Every row gives one point. The points of each table are mixes of a few directions, plus a little noise. Count the directions of each table, and those that both share. Where both have some left over, give the other angles between the two spaces (their principal angles), to ten degrees, smallest first.

First (6 x 2)
[[-49 -31]
 [-51 -34]
 [ 28  18]
 [ -7  -4]
 [ 54  37]
 [ 22  16]]
Second (4 x 2)
[[ 17  -5]
 [-24   7]
 [ 64 -19]
 [-58  17]]
Directions: first 1, second 1, shared 0; angles 50

First (7 x 4)
[[-36 -24  36 -35]
 [  9  42 -51  16]
 [ 29 -16 -12  18]
 [ 32 -25  23  19]
 [-55 -12 -31 -51]
 [ 57  20  46  56]
 [-32  15 -11 -25]]
Second (6 x 4)
[[ 17   5   9 -41]
 [-17  -3  -9  43]
 [-40  -6 -20  94]
 [  3   0   2  -4]
 [ -1  -1  -2   5]
 [ 42   8  22 -96]]
Directions: first 3, second 1, shared 0; angles 70

First (9 x 8)
[[  34   -2   14   29   21   12  -14  -23]
 [ -51   64  -54  -78   -9 -109  -23   39]
 [   3  -13   10    9   -5   26   11   -1]
 [  47  -23   31   54   19   47   -6  -36]
 [  33  -24   23   42    9   42    1  -25]
 [   5  -14    9   12   -3   24    7   -3]
 [ -84    8  -33  -79  -49  -31   33   62]
 [  33    9    8   25   24   -2  -23  -24]
 [ -22    1   -9  -19  -11   -5    9   15]]
Second (7 x 8)
[[ 67  28   7  48  53 -26 -50 -49]
 [  7  13  -6   1  10 -20 -14  -4]
 [-35  42 -37 -53  -5 -74 -14  27]
 [-17 -37  19   3 -25  54  34  11]
 [-41 -34   4 -22 -38  40  45  30]
 [ 34  31  -7  19  32 -38 -37 -25]
 [-15 -43  21   6 -27  58  38  10]]
Directions: first 2, second 2, shared 2

First (10 x 11)
[[-19   5 -21  32   3  19  21  43 -28 -16 -20]
 [-24 -47   8 -58  71  53 -49 -34 -37 -18 -19]
 [-21  -6 -15  17  17  26   7  28 -31 -16 -22]
 [ 65  21  46 -39 -54 -80 -15 -78  97  50  61]
 [ 27   3  21 -25 -14 -30 -13 -40  39  20  26]
 [ -3  35 -23  67 -45 -19  49  58  -1  -2  -4]
 [ -2 -24  12 -43  31  18 -34 -36  -6  -1  -1]
 [ 17  -5  17 -27  -1 -15 -17 -33  24  12  14]
 [  0  19 -12  34 -24 -12  24  30   0   0  -2]
 [-36   0 -32  42  17  37  23  64 -55 -29 -37]]
Second (10 x 11)
[[-11 -20  -9 -22 -23  39 -29  11  77   3  -9]
 [-33  12  63  48 -17  44 -30  31 -29  34  53]
 [  8  42 -10 -19 -34  19  12 -33 -28 -37   6]
 [  7  28  -3  -8 -37 -13   3 -26 -52 -50 -11]
 [ 11 -50 -15 -28  -8  -2   0   8  67   0 -47]
 [ 35 -43 -31 -31  47 -24  56  -7  48  23 -45]
 [  8  49 -40 -23  21  43  16 -31  25   8  42]
 [-12 -48  51  23 -45 -28 -30  34 -20 -12 -40]
 [ -7  59  -1  26  37  13  11 -13 -54  21  65]
 [ -2 -33  -3  38  58 -98  -9  25 -35  13 -11]]
Directions: first 2, second 5, shared 0; angles 70, 90

First (8 x 14)
[[ -20  -52   -9  -13  -37  -16   33  -15   21  -35   57  -29    9    7]
 [ -19   22   32  -54  -11   23   14  -39  -36  -22  -21   17   41   36]
 [  18   30  -27   17   10  -10    2   17   -6    1   61   11  -32  -19]
 [  43   78  -24   29   35    5  -73   39  -16   20 -106   28    9    9]
 [  82  -18   23   -2   49  -30   24  -11   -7   31   58   15  -31   21]
 [ -60   22   -7   -5  -14   32  -21    5   -3   13  -41    5    7  -32]
 [ -66  -63  -51  -37  -32    7  -29   -4   48   36  -10  -26   19  -33]
 [  23  -18   63   65    2  -12   49    8   -1  -43    3  -21  -23    9]]
Second (9 x 14)
[[ 17 -17   0   6   5  -6  -4   0   7   1 -16  -8   9  14]
 [-37  44   7 -63 -26 -11   4   7 -23 -27  50  40 -65 -80]
 [-34  33   0  -8  -5  18  10  -4 -19   0  39  16 -17 -27]
 [ 53 -52  -1  38  17 -14 -13  -2  29  15 -60 -32  46  64]
 [-44  32 -24  95  31  87  32 -21 -23  52  37 -24  71  60]
 [-26  30   8 -51 -20 -10   1   7 -16 -22  34  32 -51 -59]
 [ 33 -29   6  -5   1 -26 -11   6  16  -5 -35 -11   2  15]
 [ 49 -49  -3  48  21  -6  -8  -2  26  17 -57 -38  53  69]
 [ -3   7  13 -60 -22 -32  -8  11  -5 -29   9  25 -55 -57]]
Directions: first 6, second 2, shared 1; angles 80

First (8 x 20)
[[ 46 -15 -11   2  55  35  38 -39  11 -47  37  31  -4  31 -27 -30  22  38
   29 -93]
 [ 78 -45 -49  46  23   5  51  39  10 -21  10  75   9  60 -38 -35  28  49
  -26 -22]
 [  5  -7  -1 -11 -12 -30  -4 -18 -17  30 -30  -2   7   7  -5  -3 -27   0
   23  55]
 [-35  23  28 -18   3  18 -19 -22   7 -15  19 -30  -9 -34  18  16   3 -21
    7 -40]
 [ 48 -12 -29   9 -48 -87  34 -10  15   4 -51  54  12 -44 -32  10  -8 -48
    1  57]
 [-79  51  41 -25 -50 -22 -44   1  11   4  -8 -60 -10 -96  39  51  -6 -89
  -17  18]
 [-19  -1  12  -4  21  40 -21  11 -18  13  15 -24  -4  40  16  -9  -5  38
    3  -4]
 [-41   4  17  -1   4  39 -37  36 -21  30   9 -37  -3  32  28  -2  -8  27
  -16  27]]
Second (9 x 20)
[[  64   17   -1    8   10  -29   39   10   44  -42    1   40    3  -35
    -5   -8   36  -19   -6  -31]
 [ -16  -33  -21   18   13   43   -2   11  -23    4   23    7   -3   55
   -17  -10   -3   40  -15  -25]
 [  48   34   26  -29   20  -35   21  -47   34  -33   -7    5    1  -51
     6   -5   13  -23   44  -23]
 [  37   45   29   -5    9  -18    9   34   43  -23   -3    0    2  -45
    32   -1   35  -24  -11    1]
 [  26   17    2   -2  -30  -61   10    6   23    2  -35   16    8  -51
     2   11    2  -46   -4   46]
 [   5    5   17  -13   45   43   -4  -18   -4  -12   26  -17   -5   31
    10  -20    7   40   25  -44]
 [  17   48   35  -12    0  -22   -3   27   35  -12   -7  -16    1  -50
    37    6   24  -30   -6   14]
 [-100  -48  -38   16  -51   27  -33  -16  -55   33    6  -17   -8   23
   -32   33  -44  -14  -28    2]
 [ -80  -85  -47   18  -17   51  -41   -8  -95   80   -6  -18    2  121
   -32   -6  -71   73   -2   59]]
Directions: first 4, second 5, shared 4

First (10 x 32)
[[ 57 -11   0 -19 -28   7 -49 -17   2  -4 -24  -2   6  20  -2  -9  -1 -57
  -12 -18   7 -32  18  16  13   1  19 -41  10  12 -42 -39]
 [ 58 -19  -7 -21 -43  12 -64 -11  -5   0 -26  -1   8  27   5  -1   1 -59
   -6 -10   4 -27  21   7  18  18   4 -42  16  -5 -37 -39]
 [-69  19   6  25  45 -12  71  16   3   2  31   2  -9 -29  -4   4   0  70
   10  17  -6  34 -24 -12 -19 -15 -11  50 -16  -1  46  47]
 [-58  52  39  29  98 -30 121 -12  40 -12  28  -7 -19 -54 -36 -33  -8  64
  -15 -22  11   7 -34  27 -39 -85  55  47 -40  75  17  36]
 [ 20 -20 -15 -11 -38  11 -46   6 -16   5 -11   3   8  21  15  14   3 -23
    7   9  -5  -1  13 -12  16  34 -23 -17  15 -31  -4 -12]
 [ -9  11   9   5  20  -5  23  -4  10  -3   5  -2  -4 -10  -8  -8  -2  11
   -4  -6   3  -1  -7   8  -8 -19  15   8  -7  18   0   5]
 [-11  11   7   6  20  -5  24  -2   8  -2   6  -1  -4 -10  -7  -6  -2  13
   -3  -5   2   0  -8   5  -8 -18  12   9  -7  16   3   8]
 [ 31  -3   3  -9 -10   3 -22 -12   5  -3 -13  -2   2   8  -3  -8  -1 -30
   -8 -12   5 -18   8  11   5  -5  15 -21   3  12 -24 -21]
 [-55 -11 -21  14  -8   5  12  31 -25  12  22   7   2  -2  21  31   6  52
   26  39 -16  44  -8 -38   1  41 -55  37   5 -57  54  40]
 [ 37 -29 -21 -18 -56  17 -71   4 -21   6 -18   4  11  31  20  16   4 -41
    6   9  -5  -8  20 -13  23  46 -27 -29  22 -38 -14 -24]]
Second (8 x 32)
[[ 30   1  -3 -22 -31   9 -41 -30   9   9 -35 -16 -16   3  -2 -20  -2 -70
  -23 -39  -7 -27  43  16  -2 -35  16  -4  27  -5  -3 -38]
 [ 16  -5 -14 -21 -48  15 -51 -22   1  16 -34 -17 -18   4   9  -9   1 -67
  -15 -29 -17 -14  52   2   0 -22 -11  11  38 -35  21 -30]
 [-59  -9  -9  29  25  -5  43  48 -24  -1  46  20  19  -2  15  39   5  98
   37  64   0  50 -48 -38   3  64 -47  21 -24 -28  30  59]
 [ 23   1   0 -14 -20   5 -26 -21   8   4 -23 -11 -11   2  -2 -14  -2 -48
  -15 -27  -4 -19  28  12  -2 -25  12  -4  18   0  -5 -26]
 [-34  -4   1  21  30  -8  39  31 -12  -7  35  16  17  -4   3  23   3  72
   24  42   6  30 -44 -18   3  38 -19   6 -26   0   6  39]
 [ 46   7   6 -23 -22   5 -38 -38  20   3 -37 -18 -15   2 -10 -31  -5 -81
  -29 -50  -1 -40  41  29  -3 -50  34 -15  23  18 -21 -46]
 [-14   5  10  16  35 -10  38  18  -1  -9  28  12  13  -3  -5   8  -1  53
   12  26  12  12 -38  -3   1  19   4  -7 -29  24 -13  24]
 [ -8   4  12  15  33 -11  34  14   3 -11  22  10  12  -3  -7   4  -2  42
    9  18  14   6 -34   1   0  11  10 -10 -26  28 -16  17]]
Directions: first 2, second 2, shared 1; angles 50

First (9 x 32)
[[   7  -33   -3   -2   -3   11    4    5   22    7   18    9   11  -20
     5  -12   12   31   10   -9   -9   -9    0   18   -9   -1   27  -18
    15    8  -16   -8]
 [ -22   95   12    6    9  -36  -11  -16  -64  -19  -58  -29  -31   61
   -13   39  -38  -91  -31   23   30   24    0  -55   28    3  -83   53
   -43  -23   47   25]
 [  23  -96  -13   -5   -9   37   10   16   67   19   57   28   31  -61
    16  -39   40   94   31  -23  -29  -25    1   56  -29   -3   84  -53
    43   24  -46  -25]
 [   8  -43   -5   -3   -4   17    5    8   29    9   27   13   14  -27
     7  -19   18   43   15  -12  -15  -12    0   24  -14   -2   38  -24
    19   12  -22  -12]
 [ -27  121   15    6   11  -46  -12  -21  -82  -24  -72  -36  -38   76
   -19   48  -48 -116  -38   28   36   31   -1  -69   36    4 -104   65
   -53  -30   57   31]
 [  11  -47   -6   -3   -4   18    4   10   33   10   29   14   15  -30
     7  -19   19   47   15  -10  -14  -12    2   28  -14   -1   41  -27
    23   12  -23  -12]
 [  -9   36    3    2    4  -13   -3   -7  -25   -7  -23  -11  -12   23
    -6   15  -16  -35  -11    9   11   11    0  -21    9    1  -32   19
   -17   -9   17    9]
 [ -10   47    5    3    5  -17   -5   -8  -32   -9  -28  -14  -15   30
    -7   19  -19  -45  -15   11   14   12    0  -26   13    2  -40   24
   -21  -10   23   11]
 [  18  -79  -11   -5   -8   30    8   14   53   16   48   23   26  -49
    11  -31   30   76   24  -19  -23  -21    1   44  -22   -3   68  -43
    34   20  -38  -21]]
Second (8 x 32)
[[  6  38 -38  39 -22  50  26 -12  21 -10 -29  40 -33  18 -12  42 -31 -32
  -30  31  24 -11  -6  18  16   3 -36 -69  19 -49 -16 -37]
 [ -4 -47  34 -21  27   1 -13  10  -9  -4 -14  18  35 -15  19  -9   7  30
   28  15 -19  13  12 -47  35  14  37  13 -24  28  11  -3]
 [-10  38 -14  19 -27   8   3  -2  28  17  21 -47 -28  25 -28 -25  -5 -11
    3 -51  25  -7 -11  87 -58 -23 -28 -19  31   3 -22 -14]
 [-13  46  23   7  11 -34  -3 -13 -46   7  21 -81 -12  18  -9  15  11 -32
  -26 -39  26  37 -33   8 -42 -40  -6  67  -9 -36  32  14]
 [ 24 -37 -20  -7   6   5  11   0  -5 -16  -7  69  13 -36  25  31   6  14
  -19  57 -26 -15  10 -62  47  25  22 -13  -7 -20   2  11]
 [ 17 -90  15 -29  18  -7  -6  14  11   7  41  19  45 -58  29 -25  42  73
   24  -3 -39  -5   5 -19   2   5  80  14   2  27  -7  11]
 [-37  89   0  44 -24  53   2  -6  32   5 -57 -32 -45  84 -47  -7 -60 -57
   16 -29  56   9   0  82 -15 -10 -82 -67  13   5 -19 -61]
 [ 17 -37   0 -51  11 -76 -21   9 -31  -7  24  14  24 -36  23 -22  31  15
    4  18 -47 -21  24 -68  15  27  13  74 -24  42  18  78]]
Directions: first 1, second 5, shared 1

First (8 x 32)
[[   9   12   -5  -24  -35  -15  -16  -22   33    7   17   -7    7   11
   -41   15    1   -9   -2  -17   10   -1   15   11  -19   23   19   -5
     0   23    7  -13]
 [   6    8   -1  -17  -26  -12  -12  -16   25    5   12   -5    6    9
   -30   11    2   -5   -2  -12    8    0   12    6  -15   18   16   -5
     0   18    4   -9]
 [ -19  -21    7   49   74   31   33   41  -63  -15  -33   13  -17  -21
    81  -33   -2   16    4   33  -23    2  -31  -19   36  -46  -41   11
     0  -46  -13   27]
 [  18   21   -6  -45  -72  -30  -33  -39   62   12   33  -11   16   20
   -77   31    2  -15   -4  -30   21    0   32   20  -36   45   39  -11
     0   43   13  -25]
 [  29   35   -8  -73 -111  -47  -49  -62   96   20   51  -19   25   34
  -121   47    6  -20   -6  -47   36   -1   49   28  -57   68   62  -18
    -1   68   20  -40]
 [ -17  -21    6   46   72   31   32   41  -63  -13  -34   13  -16  -21
    79  -29   -3   14    2   31  -23    1  -30  -18   37  -44  -40   12
     0  -44  -16   26]
 [ -10  -11    4   23   37   17   15   19  -31   -8  -16    6   -9  -11
    38  -14   -1    7    2   17  -11    0  -15   -8   18  -22  -21    6
     0  -23   -7   13]
 [ -18  -21    6   41   65   27   29   37  -56  -13  -29   11  -14  -18
    70  -28   -3   13    3   29  -20    0  -27  -16   32  -40  -36    9
     0  -39  -11   24]]
Second (11 x 32)
[[  19   24   -7  -51  -79  -32  -36  -44   68   15   36  -14   17   22
   -86   34    2  -15   -5  -34   25    0   33   20  -40   49   43  -11
     1   48   14  -28]
 [ -13  -15    3   31   48   21   20   26  -42   -8  -22    6  -12  -14
    52  -21   -1   10    2   20  -15    2  -21  -13   25  -30  -26    8
     0  -30   -9   17]
 [ -11  -14    4   29   47   19   22   25  -40   -8  -21    8  -10  -14
    50  -20    0    9    2   21  -15    2  -19  -12   24  -28  -25    7
     0  -29   -9   17]
 [  23   27   -7  -56  -88  -37  -39  -50   77   17   41  -16   18   25
   -95   38    2  -17   -5  -37   27    0   36   23  -44   53   47  -14
     1   54   16  -32]
 [  24   29   -7  -62  -96  -40  -43  -55   84   18   45  -17   21   29
  -105   41    4  -18   -5  -41   30   -1   40   25  -49   59   54  -14
     0   58   17  -35]
 [  15   17   -4  -36  -59  -25  -25  -32   49   12   26  -11   13   17
   -62   25    2  -12   -3  -26   18   -1   24   16  -29   35   31   -8
     1   36   11  -21]
 [  -1   -5    2    8   12    6    6    6  -10   -2   -5    1   -2   -4
    12   -5   -2    1    1    4   -4    0   -5   -3    6   -7   -6    1
     0   -7   -1    5]
 [   1    1    1   -1   -2   -2   -1   -1    1   -1    1    0    1    1
    -2    0    0   -2    0   -1    0    0    1    0    0    0    1    0
     1    1    0   -1]
 [ -25  -31    8   64  101   43   45   55  -86  -19  -46   17  -20  -29
   110  -43   -3   21    5   45  -30    1  -44  -24   52  -61  -56   15
     0  -62  -18   36]
 [  -9  -10    3   21   34   14   15   19  -30   -7  -15    6   -7  -10
    36  -16   -1    7    2   14  -11    1  -13  -10   18  -21  -19    6
     0  -21   -6   13]
 [ -20  -26    6   52   81   34   37   45  -70  -14  -38   13  -16  -22
    89  -36   -4   16    4   35  -24    2  -34  -21   41  -50  -45   11
     0  -51  -13   29]]
Directions: first 1, second 1, shared 1

First (11 x 32)
[[  38   13  -92   14  -32   25   49   49  -39   -7   85   70   -1    0
   -31   11   57  -40  -65   33  -43  -57  -19    8  -41  -12    9   71
     0   56   12  -44]
 [   7    1   27    3   10   24  -10  -35   22   13  -52  -21  -24   15
     3    1  -11   11   19  -30    4    9    2  -12    1  -19  -19  -26
    19  -13    2   14]
 [  83    1  -78   -7  -30   31   89    6  -51   -7   83   65  -50   -3
   -64   14    9  -20  -92  -10  -77  -61  -52  -41  -31  -10   -7   57
    12   40   -5    1]
 [ -33   -2   87    2   12   -7  -58  -19   17    0  -49  -56  -16    3
    24  -32  -48   14   54  -26   26   35   27  -10   25  -20   17  -52
    12   -3   -8   40]
 [   5   -3  -44   -5   12    2   25   -7   21   12  -18   18   25    0
     3   37   42    7  -15   12   13    0  -14   23   -8   28  -33   13
   -11  -36    9  -32]
 [ -13  -10  104   -6   26    8  -46  -67   40   15 -103  -73  -38   13
    19  -16  -64   36   59  -60   25   46   14  -27   29  -21  -14  -77
    24  -39  -11   57]
 [ -13  -14   61  -20   12  -29  -34   37   -8   -5   16  -46  -17  -28
    11  -28  -33    9   -5    0   35   25    3   14   33   12   25  -20
     8   20   -8   42]
 [ -81   -5   15   -1   -1  -83  -33   -3   -5  -36   19   -5   86  -12
    33  -11  -44   13   66   40    7   36   41   -5   27   40   40  -16
   -66  -46  -21  -11]
 [  43   -4  -42  -11    1   18   32   50  -15   11   45   19  -23  -17
   -20   14   45  -13  -72   14    5  -24  -33   30   -9   11  -12   39
    18   35   11   -9]
 [ -26    3  -60    8    1  -21   21  -21   15   -5  -10   36   67    9
    12   34   31    4   22   29   -6    2    7    9  -14   30  -17   16
   -41  -55    2  -53]
 [ -13   16   23   23   -9   33  -37   11    7    6  -19   -9  -12   17
    13  -23   14  -20   26   -2    9   -7   26    8  -14  -43   14   -8
    25   41   14   -7]]
Second (8 x 32)
[[-79   4  13  10  37 -15 -32  44 -24 -11  12 -38  39  -9 -11 -34  20 -34
   39  46  70  -8  55  40  39 -44   8 -12  24  67   6   2]
 [102 -24 -27  -8 -33  16  27 -37   0  13  40  61 -13  25  -1  39 -31  22
  -68 -56 -63  36 -74 -34 -69  72  -5  61  -7 -41 -29  34]
 [ 69  25  32   8 -69  27 -29 -23  83  25 -78  25 -61   4  82  22  12  46
   -1 -47 -69  11 -32 -13 -47  41  17 -26 -39 -92  25 -54]
 [  1  11 -17 -32 -14 -46  54  57 -35 -30  60  -3 -52 -67 -27 -16   0   1
  -51  42 -34 -69  -7 -10  60 -11  26 -17 -30  18  12 -27]
 [-23  19  41  21 -18  14 -64  26  43  12 -47 -17   0   5  58 -16  26  -1
   39   7  21  14  27  34 -12  -8  21 -20  -3  -2  23 -34]
 [-28 -13   0  16  29  12 -21 -20  -6   5  -9  -8  46  34 -12   2  -2 -14
   27  -5  42  32  17  11 -15  -9 -17  16  28  20 -14  29]
 [ -3 -22 -42 -14  42 -10  65 -46 -46 -14  30   2  20   5 -72  17 -30  -5
  -15  -1   4  -8 -10 -34  21 -12 -38  13  17   8 -25  42]
 [-42   1   1   2  26  -5  -1  -4 -13  -6  -9 -23  19  -2 -18 -10   3 -11
   28  19  31  -7  27   7  26 -30 -12 -14  13  20   0   5]]
Directions: first 5, second 4, shared 2; angles 80, 90

First (10 x 32)
[[-19  63 -12 -87  91  -9 -32 100 -38 -14  24   0  27   0 -52 -70   3   2
   17  73 -25 -47 -14  41  20 -31  19  -7  -7 -39 -19  22]
 [  3 -34  14  35 -55  -6   4 -56  14  -4  -7   5 -14 -11  23  46  -3  -4
   -1 -38  17  32   4 -35 -14  11 -12  -5   0  16  -4  -4]
 [ 31 -25  14   5 -49  11  -5 -45   1 -37  28   4 -40  10   4  56 -25 -19
   25 -39  44  47  19 -50  -6 -33  -3 -17 -23   8 -30  12]
 [  0 -24  15   9 -41 -10 -12 -36   3 -16   7   7 -11 -12  11  41  -8  -4
   10 -26  17  31   1 -37 -12  -4  -9 -14  -8   4 -17   6]
 [ 23  56 -38 -22  99  46  26  91  -8  21   2 -22   6  50 -31 -94  -1   3
  -13  56 -23 -66  13  87  31 -12  28  33   7  -8  36 -15]
 [-35   7  -2   1  15 -24  -2  15   2  30 -27   3  35 -24   6 -23  26  16
  -19  18 -35 -24 -21  19  -2  37  -9   4  20  -5  18  -7]
 [-16 -56  29  40 -91 -33  -9 -87  17  -6 -13  16  -5 -40  39  80   4   1
    1 -56  17  53  -7 -67 -28  25 -25 -20   2  15 -18   2]
 [-42 -33  24  21 -51 -47 -17 -47   8  15 -25  17  28 -53  28  41  21  13
   -9 -22 -13  22 -23 -35 -22  40 -25 -13  15   2  -5   0]
 [ -3 -17   5  23 -25  -4   6 -26  11   7 -10   2  -3  -7  16  20   2   1
   -6 -18   3  13   0 -12  -9  11  -7   0   4   9   5  -5]
 [ 59  62 -48 -22 107  77  38  95 -10   4  22 -30 -26  83 -42 -97 -21 -12
   -4  52  -2 -58  32  90  39 -45  43  38  -7  -3  33 -13]]
Second (11 x 32)
[[  15   38  -28  -15   58   54   36   61   -7   10   14  -24  -11   37
   -32  -75   -8   -4    6   64    2  -42   21   41    3  -29   26   14
     1   10   43   -7]
 [  74 -121  -45   19  -17   -7  -21  -39  -10  -16 -112   45  -35   29
    17  -44   14  -39  -53  -61   87   61  -88   -7   19  -77   10   46
   -77  -11  -13   28]
 [ -14   -9  -13  -33  -32  -16  -33    2  -26  -30   35   12   12  -17
   -22    0  -25  -10   33   72   32  -10   28  -51  -40  -60   12  -23
   -42   26  -47   49]
 [  36    4  -25   16   38  -27  -37   14    8    8  -23   26   16   37
    16    2    2    5  -39  -62  -27  -21  -11   65   49   15   11   40
   -12  -26  -54   -9]
 [ -11   44   43  -64   44  -28  -37   29  -13  -34   33    5   -3  -13
   -18   41   12    7   24  -58  -30   32  -36    8   43   27  -15  -27
    28  -70  -35  -13]
 [ -24   -4   -7   14  -20  -10    2   -9    0   16   -3    1   24  -19
     8   -5    1    9   -2   36  -10  -20   16  -10  -26   10    0   -2
     3   26    5    6]
 [ -54   -5   54   20  -40   43   78  -39   20   18    1  -43  -26  -50
     4   15   22   11   24   13    6   47  -13  -59  -40   50  -31  -43
    65   16  117  -36]
 [ -15   17   17   19  -13   -1   13  -12   16   14   15  -10    5   -7
    13   29    0   12    1  -16  -26   -4   19    1    1   38  -11   -4
    30    6    8  -18]
 [ -63    0   14   17  -44  -49  -22  -26    4   27    1   10   50  -57
    22   31   10   23   -1   30  -37  -27   16  -30  -37   47  -18  -17
    18   21  -19    9]
 [  55  -16  -17   10   23   66   52   11    3   -7  -19  -22  -56   50
   -12  -47   -6  -23   -5   -7   46   23  -11   17   14  -43   15   20
   -10    5   60  -13]
 [  -4   49    3   -2    1  -27  -36    6    4   -4   57    5   27    8
     4   48  -23   15   10   -5  -41  -36   56   18    9   19    3   -4
     4    3  -71    3]]
Directions: first 3, second 6, shared 3
